Each row of a before or after table is a point. The points were changed in one or more steps. Then noise was added and the rows were shuffled. The steps act on how far a point lies along the listed directions, d1 being the first. Write out the steps. A step turns or swaps two directions, mirrors them in a line or flattens them onto one, adds a multiple of one to another, or multiplies one. Angles are multiples of 10 degrees, from the lower direction toward the higher: turns from -170 to 170, lines from 10 to 170 but not 90. Use the fewest steps. Two steps may share a direction if one is a turn and the other turns, adds or multiplies; they go together, in the order done. Otherwise the lowest direction goes first.
(in the rows, 128 means zero)

Directions:
(1): [162 144]
(2): [112 162]
Before (11 x 2)
[[ 94 101]
 [162 147]
 [124 148]
 [145 133]
 [140 167]
 [180 120]
 [ 99 124]
 [195 130]
 [164 116]
 [174 116]
 [147 115]]
After (11 x 2)
[[162 113]
 [147 118]
 [170 108]
 [182 102]
 [117 133]
 [175 107]
 [148 120]
 [123 131]
 [105 137]
 [140 122]
 [110 137]]
Steps: flatten d1 and d2 onto the line at 130 degrees

Directions:
(1): [128  77 141 148 157 139]
(2): [147 107 124 121 120  71]
Before (11 x 6)
[[155  70 138 144 136 100]
 [145 153 126 115 109  89]
 [139 117 126 133 121  89]
 [115 123 116 137 143 179]
 [127 169 131 126 116 165]
 [127 112 146 146 144 206]
 [107 176 143 110 102 159]
 [127 151 129 115 116 138]
 [141 163 133 131 120 160]
 [165  98 136 130 122  75]
 [133 124 121 118 131 117]]
After (11 x 6)
[[132 126 120 121 130 119]
 [ 95 192 147 113 110 203]
 [118 159 133 116 121 163]
 [140  97 145 143 138 168]
 [138 118 127 131 122  86]
 [170  92 136 127 119  64]
 [133 169 134 134 121 182]
 [168  53 133 138 130  56]
 [132 166 127 119 113 125]
 [118 180 132 130 120 196]
 [120 119 115 135 139 157]]
Steps: add 1 times d1 to d2

Directions:
(1): [119 114 108 159 136 145 100 182 100 163 138]
(2): [135 168 145 165  99 115 134 137 153 157  86]
(3): [107 116 133 181 154 113 137 140 161  86 143]
(4): [140 111  90 135  61 112 133 139 125 101 139]
(5): [122 120 160 105 124 137 165 181 111 102 101]
(6): [124  75 164 124 106 145  88 122 157 132 112]
Before (8 x 11)
[[133 126 113 127 123 137 111 116 114 157 149]
 [130 133 106  99 115 110 160 107 124  96 145]
 [112 131  97 185 129 111 133 147 120 111 157]
 [143 145 139 127  88 109 167 129 137  98  99]
 [143 118 141 122  88 105 135 111 154  86 113]
 [108 109 102 144 150 128 128 161 100  93 163]
 [127 144 114 129 169 130 115 103 133 156 158]
 [121 135 121 132 180 121 114 126 115 146 152]]
After (8 x 11)
[[157  99 108 102  40 102 135 112 136  72 129]
 [137 147  97 133  66  92 168 120 142  95 126]
 [121 168 144 140 203 134 114 100 145 181 136]
 [144 140  73 129  62 120 124 140  81 150 142]
 [137 161 108 149  75 120 128 165 102 153 104]
 [118 170 156 138 206 127 113 122 125 187 120]
 [122 126 119 164 132 125 118 124 139 138 151]
 [149 104 102  95  67 110 165 127 111  64 138]]
Steps: turn d2 and d3 by -170 degrees; multiply d4 by 2.5

Directions:
(1): [127 137 120 124  91 122 123 104 101  78 144  93 100 138 174 130 176 147]
(2): [149 103 138  66 174 161 110 113 143 110  82 111 122 115 142 117 131 146]
(3): [131 145 143  81 123  98 134 138 101 103 123 158 156 170  86 158 136 164]
(4): [ 81 101 151 124  89 123 106 131 177 109 112 132 177 106 137 150 148 117]
Before (8 x 18)
[[101 133 151  91  84  89 132 129 127  76 127 141 177 170 109 155 173 175]
 [105 155 125 138  86  84 133 143 109 106 156 148 126 147 118 158 145 143]
 [ 84 138 135 141  80  99 135 137 144 114 136 125 187 131 131 143 154 132]
 [164 131 117 139 140 140 150 114  89 139 138 109  92 156 134 112 137 123]
 [157 117 127  89 180 153 135 133 127 146  89 132 119 126 101 116  88 142]
 [ 86  96 148 116 119 129 112 129 172 129  98 126 141  98 138 134 129 100]
 [167 160 119 129 164 124 145 136  92 139 139 142 114 153 108 117 122 139]
 [162 144 101 157 166 138 145 136  95 176 126 154  97 137 104  99  94 113]]
After (8 x 18)
[[152 129 124 134 126 130 148 119  95 132 138 117 110 159 127 124 145 127]
 [ 84 117 141 140 101 106 128 139 151 137 124 140 142 118 122 141 125 100]
 [188 163  96 135 188 132 156 138  62 175 127 164  84 163  83 100  88 135]
 [ 99  74 150  92 121 160  97 102 198  85  81  85 155  94 184 113 173 140]
 [177 149 112 127 182 145 141 129  99 144 129 127  97 138 125 101 117 133]
 [161 139  96 175 165 149 157 138 109 187 139 123  78 119 114  94  68 108]
 [117 111 141  66 134 130 101 123 148  81  91 121 130 117 148 144 154 157]
 [ 94 113 147  87 114 126 114 124 165  94  93 112 191 117 144 138 160 148]]
Steps: add 1 times d1 to d4; turn d2 and d3 by -120 degrees

Directions:
(1): [123  98 129 160 115  89 149  99 130 121 134 149 165 142 114 113 106 205
 124  94 101 141 128 149  89  86 121 170 147 110 128 163 151 115 124 144
 127 104 105 116 105 128 151 112  64  98 153  98]
(2): [129 178 136 121 130 104  99  85  99 149 166 129 135 116 124  96  97  88
 190 151 153 144  99 120  94 113 140  95 119 110 128 136 133 112  87 115
 152 151  98  99 131  88 113 107 104 164 178 121]
(3): [ 98 129 123 165  91 114 138 133 106  95 127  96 129 160 121 101 133 137
 114 132 123  96 152 161 108 138 154  94 145  87  83 150  62 118 110 113
 144 186 168 138  81 105 115 137 119 126 100 160]
(4): [177 152 170 117  95 113  90 138 126  82 144 123 151 153 136 160 130 146
 106 109 167 189 102 153 138 134 119  89 140 165  97 149 144 184 131 126
 117 149 137 109 159 129 157 150  91 134 113 151]
Before (13 x 48)
[[160 165 135 114 120 114  79 126 111 120 147 129 144 127 125 149 113 112
  143 138 162 175  82 138 119 126 117 105 125 166 130 147 165 178 117 123
  127 137 107 108 158 119 137 138  99 143 135 126]
 [122 130 138 114 166 158 127 137 127 154 135 156 110 106 138 148 113  94
  133 132 129 125 116  90 146 139 119 156 112 157 167 107 151 134 135 139
  105  98 102 139 162 138 123 122 158 128 130 104]
 [110 104 120 179 131 101 161  97 125 150 126 125 141 135 114  84 103 143
  159 129 104  88 141 130  86 107 152 158 123  84 121 142 119  90 108 137
  149 119 124 119  80 113 114 107 116 120 177 103]
 [158 135 153 121 112 112 113 116 127 117 154 144 162 140 135 156 133 156
  121  98 144 180 112 136 105 116 103 140 103 154 129 144 174 148 136 140
  121 110 100 111 162 128 158 133  95 143 133 121]
 [174 134 153 131  86 120 119 126 141 102 125 123 133 164 132 137 128 153
  118 113 150 165 129 152 135 139 119 115 136 153 112 161 142 149 132 131
  129 154 140 109 150 133 158 141  97 141 114 143]
 [178 138 162  80 140 154 113 156 144 111 117 127 121 119 145 178 139 111
   89 124 159 180 122 136 177 153 109 103 127 202 134 106 161 196 146 130
  110 111 136 129 177 167 141 167 144 148  83 142]
 [122 107 105 134 127 125 151 135 150 136 101 133 128 140 122 120 146 148
   99 121 116 122 167 127 116 142 123 149 146 104 114 118 122 117 132 133
  120 103 146 143 120 147 110 134 133 110 115 127]
 [115 151 133 162  97  79 112  88  90 125 150 111 159 147  98  96 103 169
  158 119 145 128 121 148  94  89 142 108 146 108  99 176 113 119  86 128
  151 146 117 106  95  88 136 110  64 140 164 123]
 [ 99 145 102 161 117  87 141  65 100 163 154 150 152 112 125  76  65 154
  190 146 124 129 122 129  60  59 135 144 129  84 125 162 129  81  80 137
  164 144  78  88  91  93 119 101  58 114 188 105]
 [115 112 119 134 123 148 133 148 150 128 108  92 115 130 133 126 149  84
  121 145 132  95 151 137 147 166 132 122 117 115 113 121  87 141 149 117
  128 138 161 150 122 146 115 140 173 123 106 150]
 [103 149 122 118 141 137 127 111 107 164 146 127 125 103 120  91 109  77
  160 141 141 113 116 102 113 110 125 120 125 107 149 102 111  97 132 121
  125 124 109 123 124 111 103 109 137 150 158 108]
 [161 117 149 130 132 121 112 131 136 121 137 167 135 136 141 161 123 161
   99 113 138 166 114 152 129 124 107 149 131 149 127 144 178 150 150 141
  104  95 120 128 149 147 156 117 105 115 138 116]
 [134 184 173 128 109  94  89  93 109 107 184 132 158 152 137 129  99 143
  169 128 160 174  92 148  73 105 124 104 140 131 119 175 158 138  79 125
  146 158 125  75 137  94 146  98  53 147 181 116]]
After (13 x 48)
[[135 134 144 170 115  85 132  87 114 135 147 122 155 144 117  89  93 139
  170 126 133 125 117 140  78 105 151 127 125  96 106 156 128 113  96 131
  152 138 118 100  97  99 124 111  90 135 187 113]
 [166 170 157 147  72  71  95  84  99 100 171 145 182 147 138 124  71 183
  153 117 172 207  92 163  76  67 121  96 145 136  83 189 151 158  89 137
  146 168  94  67 131  98 160 133  11 119 161 137]
 [ 94 118 105 136 139 145 139 130 142 154 114  95 107 117 128 102 138  64
  149 159 125  76 151 125 131 159 139 127 110  94 126 114  83 114 136 114
  139 136 149 148 110 133  98 124 182 131 128 139]
 [144 102 131  90 164 174 151 167 157 136  91 131 101 106 139 168 151 115
   79 128 121 129 152 121 183 154 110 143 123 183 156  88 147 162 161 136
  110  89 142 154 153 183 126 160 178 129  73 128]
 [180 139 146 114 104 126  84 162 131  87 126 127 148 145 133 185 136 148
   90 113 159 188  93 154 147 140 105 113 137 195 118 150 167 213 147 133
  107 129 131 121 168 148 160 162 102 120  92 141]
 [158 110 148 124 111 124 127 137 142 106 134 143 159 147 138 173 149 175
   90  86 131 173 126 139 122 124  98 156 107 161 128 139 172 154 157 148
  110  99 114 126 160 150 167 144 107 126 109 125]
 [162 102 139 137  93 135 142 147 158 102 102 123 125 164 132 149 144 170
   90 105 128 143 149 151 150 145 115 140 137 154 119 151 137 145 152 139
  119 137 154 129 142 154 160 148 118 120  91 141]
 [186 163 211 123  70 102  76 144 134  38 166 126 177 189 150 194 131 200
   86  85 179 224  93 183 116 126 104  92 160 188  84 191 172 213 121 136
  112 158 163  82 168 133 193 142  36 121 117 147]
 [121 139 138 114 167 153 121 128 120 160 142 156 111 102 136 140 106  87
  147 137 133 127 110  88 140 137 122 150 112 151 168 107 152 127 127 135
  111 102  97 133 162 131 119 116 156 136 140 103]
 [156 148 163 155  68  76  94 115 101  77 146 106 175 173 107 138 118 203
  111  93 166 171 115 174 118 102 129  90 160 147  73 190 124 173 108 132
  131 152 137 102 119 107 168 137  44 128 130 146]
 [144  96 132 136 144 132 133 138 144 132 122 169 124 129 140 157 129 165
   92 114 117 140 131 145 133 126 107 171 129 140 138 135 170 133 159 144
  101  83 124 142 136 156 151 114 125 103 130 108]
 [ 99 114  87 135 142 123 159 114 140 165 109 135 120 124 116  93 133 125
  133 139 108  99 170 111  99 133 131 155 136  79 129 110 116  84 115 129
  135 101 132 142 107 132  91 116 141 121 141 113]
 [140 173 155 108 116 123  94 115 102 130 162 123 144 120 126 112 107  87
  152 129 176 163  93 120 115 112 120  85 131 135 127 120 125 139 131 119
  119 143 113 105 148 107 123 122 107 159 153 126]]
Steps: turn d2 and d4 by 60 degrees; multiply d4 by 1.6

Directions:
(1): [105  91 121 144 146 133  97 120 174 105 140 145 170 149 153 128  84 143
 177 137 157  86 147 131 170  84 106 137 167 113 156 126 168 181 149 125
  85 123 140 131 104 122 143 104 112  97 140 178 136  99 127  68 115 148
 117 163 150 118 133 132 152 117 154 114]
(2): [103 115 176 122 101 137 116 119  98 107 127 130 127  64 143 117 101 107
  98 157 111 103 169  93 123 134 120 128 110  96 122 144 138 119 115 115
 117 109 127 122 151 149 111 147 157  61 164 154 122 167  78 151 162 109
  71 168 123  79  95 112 127  94 130 148]
(3): [141 171 155 141 117 104 156 125 112 136 129 180  80  71 119 119 127 145
 150 114 119 139  79  99 170  79 154  93 156 158 126 176 163 165  95  98
 163 107 128 137 111 107 127 117  91 127 126  95 106 170 141  98 139 129
 112 147 143 156 104 116 166 123 135 113]
Before (8 x 64)
[[100 115 160 140 105 128 127 125 124 114 139 115 123  79 142 128  97 114
  118 160 134 106 159 103 127 108 114 116 114  98 133 148 146 129 125 117
  108 123 130 130 141 152 109 149 121  93 142 151 111 145 105 133 139 125
   89 159 132 113 109 118 132 102 123 148]
 [127 139 144 105 105 126 148 128  91 137 128 130  90  91 116 120 156 126
   94 126  97 167 109 109  98 158 139 131 106 128 110 128 109  77 108 124
  164 120 119 143 161 125 111 139 145 139 130  83 132 175 117 165 147  89
  125 124 115 114 110 110 104 121 113 141]
 [ 84 101 129 134 145 125 108 135 143 105 130 122 127 153 158 139 101 127
  142 130 131 121 153 135 143 114 116 144 135 116 143 124 133 132 148 125
  101 136 132 110 141 132 122 124 126 122 125 163 135 111 120 113 129 139
  131 141 148 118 142 123 111 124 137 134]
 [117 103 181 145 120 116 115 123 124 108 131 157 154  88 149 112  97 123
  132 156 145  84 153 118 152 103 121 126 142 111 147 129 163 151 132 104
  107 104 131 132 138 126 122 139 129  61 157 161 122 140 110  96 130 111
  109 171 150 104 109 130 157 106 159 132]
 [ 93  94 168 120 103 159  92 126 105 106 135 103 157  94 158 118  85  95
   90 157 138  91 207 108 123 145 103 158 114  69 132 125 125 119 135 124
   93 116 135 128 165 171 110 139 163  38 167 192 120 144  77 162 148 112
   83 168 118  69 105 113 106  93 139 144]
 [104 124 139 150 117 131 119 127 141  95 136 133 144 106 154 104  92 127
  169 153 149 103 149 116 160  77 113 130 154 116 161 146 176 165 125 111
   94 111 143 125 114 117 138 123 103  76 158 174 112 136 120  89 131 139
   91 172 154 114 101 111 162 115 158 132]
 [114  88  57 147 180 152  88 132 200 129 124 124 170 216 128 139 108 167
  182 130 163 104 113 178 185  94 111 136 176 126 155  98 156 169 168 143
   82 154 151 132  91 111 158 100  98 169 111 180 147  56 171  47  54 167
  173 109 149 161 170 148 131 167 138 103]
 [113 144 187 138  70 127 131 109  83  96 134 172 104  25 152 111  96 117
  117 142 119 126 127  70 143 109 128 101 137 117 118 170 154 132 104  91
  140 106 133 109 144 134 109 156 134  71 146 127 115 195  82 114 175 120
   64 173 130 113  73  97 148 103 137 134]]
After (8 x 64)
[[118 160 153 148 104 117 146 129 115 108 129 148 105  71 138  99 110 127
  157 143 134 125 117 101 160  75 132 112 150 134 147 170 174 157  99  98
  129 105 138 127 117 108 130 129  95  89 152 138  99 169 125 102 142 130
   88 163 151 130  90 104 169 117 150 130]
 [129 132 194 144 109 106 136 126 104 119 127 169 123  61 137 110 114 124
  122 148 132 102 128 107 153 102 140 110 138 127 137 147 160 146 112  95
  133  99 125 132 141 121 118 145 123  71 151 134 111 166 114 106 138 102
  107 165 149 116  99 123 161 109 153 132]
 [104 151 150 133 127 107 143 139 107 123 123 141  72 107 138 133 126 127
  125 116 109 153 111 116 142 109 145 118 128 142 125 152 131 123 115 109
  147 127 126 112 144 124 112 132 114 140 116 114 116 152 128 132 144 127
  126 132 145 137 124 112 118 129 126 133]
 [ 99  75 117 108 130 152 101 124 140 110 136 100 163 156 143 126 121 124
  118 146 128 123 164 136  99 165 101 166 115  90 136  89 112  91 153 146
  101 132 129 139 157 139 123 130 162 115 142 152 156 118 104 140 129 105
  129 135 122  82 133 125  91 115 128 141]
 [ 91  92 163 140  89 146  91 105 122  75 141 148 164  75 172 118  68 115
  136 156 143  91 174  93 145 113  97 128 145  87 137 136 159 141 140 108
   89 116 141 106 139 144 119 147 149  50 155 184 135 148  73  94 159 133
   65 182 133  88  92 107 139 100 150 136]
 [119 150 192 118  83 139 133 131  62 129 128 127  92  40 134 112 117  98
   69 140 112 128 159  87 122 142 134 127 106 100 109 159 122 108  97 104
  149 104 126 131 168 161  99 148 147  59 156 133  98 195  87 183 164  99
   82 158 111  96  84 103 115  98 126 143]
 [105 123 164 140 103 126 132 125 118 118 139 118 113  73 140 127 102 115
  113 157 128 112 153 101 126 108 119 112 113 103 131 155 145 126 121 114
  116 121 129 130 141 151 108 150 119  97 142 143 107 153 106 136 141 124
   89 158 131 116 104 116 132 102 120 148]
 [158 189 100 141 143 117 163 138 124 167 108 170  57 117  87 129 162 169
  147 101 115 170  26 137 185  86 170  80 161 181 116 163 150 149 101 110
  180 135 136 140 100  89 137 118  68 209  95  75 107 147 190  84  85 143
  168  88 142 208 133 125 148 176 115 104]]
Steps: swap d1 and d3

Directions:
(1): [ 97 152 116 170 129 138 157 162 157 110  98  90 150  99 131 103 123 137
 129 162 144 120 113 108 112 152 160 154  78 154 133 102 104 172  78 133
 106 123 142  82 115 169 174 152 112 126 130 129 151 105 131 159 102  62
 124 157 106 141 118 172 136 122  88 121]
(2): [130 161 118 102 129 110 133 151 154 160 140 135 121  96 137 105 152 119
 185  97 109  93 112  40 147 134 153 160 137 139 112 124 143 143 111  94
 119 147 132 100 163  87 157 152  81 120 103 118  90 171 140 145 182 154
 137 125 139 108 125 109 167 117 155 111]
Before (8 x 64)
[[119 133 125 136 121 137 129 124 133 120 111 117 127 113 135 118 131 140
  119 145 134 136 135 136 120 139 136 122 114 119 135 121 111 135 114 131
  129 121 129 127 126 139 139 128 132 124 133 136 146 117 127 137 111 105
  128 134 114 126 127 137 122 122 119 135]
 [107 142 127 137 134 138 129 130 136 121 120 119 130 132 132 115 133 122
  119 134 122 129 122 125 117 140 139 131 117 137 131 120 104 144 112 131
  124 124 131 108 122 138 136 148 116 127 125 129 136 124 124 135 121 107
  137 140 121 133 112 137 130 121 122 117]
 [135 115 126 132 120 131 121 124 124 123 135 126 118 137 121 127 129 124
  111 132 131 142 141 134 117 123 121 119 121 122 121 128 131 126 123 140
  130 112 129 134 121 133 122 124 129 127 127 133 130 126 133 129 119 122
  131 141 130 131 131 134 122 127 131 131]
 [123  86 151 161 119 153 112  98  85  93 121 108 133 177 110 163 104 142
   50 163 161 185 159 249 115 112  89  86 124 110 155 138 105  97 158 178
  143  99 130 174  78 179  83  97 192 142 156 141 171  72 114 103  54  99
  121 139 114 150 129 154  78 140  95 162]
 [122 135 130 129 139 125 122 127 132 120 136 131 134 132 129 136 127 129
  121 131 129 129 129 139 127 124 125 115 131 128 125 126 132 136 131 125
  133 130 131 122 124 137 131 128 123 139 126 136 134 121 119 129 126 114
  132 126 126 125 124 126 129 129 124 135]
 [132 113 134 122 129 141 120 123 120 128 133 137 123 141 126 126 121 127
  115 123 133 141 140 151 130 112 119 119 124 119 132 135 141 129 132 136
  134 129 117 141 126 137 117 114 147 133 128 138 131 128 112 125 123 137
  128 126 137 134 125 129 126 127 121 134]
 [117 140 118 152 125 129 136 141 144 119 122 125 130 110 126 116 129 123
  133 146 125 125 113 114 130 142 139 138 108 132 126 125 126 144 113 129
  124 127 136 104 118 149 142 144 121 136 125 127 128 128 127 144 121 112
  125 141 107 124 121 143 131 119 117 122]
 [112 137 130 135 122 123 146 137 145 123 118 120 129 118 131 132 124 134
  136 135 128 121 122 121 119 134 144 150 105 140 140 117 116 143 117 123
  120 125 131 114 123 137 142 135 116 128 127 132 133 115 127 136 121 116
  134 132 114 136 120 146 136 124 115 116]]
After (8 x 64)
[[138 119 127 125 126 123 115 113 120 128 142 152 114 136 121 138 130 118
  125 124 116 136 126 139 139 124 114 115 143 112 126 145 142 112 152 129
  140 128 126 141 121 124 104 123 137 139 127 128 116 138 124 118 133 157
  126 120 123 118 130 113 119 124 143 127]
 [ 99 107 139 188 120 158 131 124 107  83 101  86 147 153 115 143 103 145
   58 182 171 176 147 226 105 128 114 107  90 127 156 121  90 129 123 176
  129  99 140 141  73 201 118 117 176 139 154 139 184  63 116 126  42  56
  121 160 101 156 121 182  86 135  73 155]
 [119 124 130 134 127 144 131 137 131 124 122 124 130 128 126 116 121 129
  120 133 138 135 132 139 126 121 132 132 106 129 132 127 133 146 112 137
  125 127 123 122 124 149 137 124 138 134 127 137 136 123 114 138 116 116
  127 136 130 139 122 143 132 126 109 133]
 [123 134 131 128 140 123 121 126 130 121 137 133 135 133 129 138 127 128
  120 128 129 127 130 140 126 124 124 112 133 128 124 126 133 135 132 124
  132 130 130 122 124 136 130 126 125 138 126 134 133 120 119 128 127 116
  135 127 126 127 123 128 127 129 125 136]
 [133 121 130 119 119 133 115 107 119 125 125 133 117 130 132 131 131 135
  115 134 129 141 141 150 126 128 120 108 136 107 135 132 121 115 137 131
  137 121 123 147 128 124 113 117 141 126 134 136 140 125 126 123 118 129
  128 122 124 124 132 120 113 125 134 136]
 [134 116 126 136 121 129 126 129 126 122 133 122 120 134 121 123 128 124
  113 133 134 138 140 130 116 126 123 122 118 124 122 126 131 131 119 141
  127 111 131 129 121 137 127 126 128 127 127 132 131 123 134 133 117 116
  132 143 130 133 132 138 124 127 128 130]
 [125 126 136 115 133 132 113 109 117 129 136 141 118 152 130 134 133 119
  112 117 115 138 132 147 124 126 119 113 144 120 130 134 116 118 142 131
  138 125 124 137 126 119 105 132 131 127 128 130 127 132 121 117 131 141
  137 125 132 127 119 113 120 124 142 123]
 [130 118 140 111 121 119 127 112 122 131 138 144 115 140 128 150 124 131
  129 117 118 131 135 142 127 120 120 129 138 120 139 132 133 113 152 123
  134 127 123 147 127 115 109 116 132 130 129 131 124 126 122 114 132 157
  134 114 126 129 126 120 126 129 138 121]]
Steps: mirror d1 and d2 in the line at 100 degrees
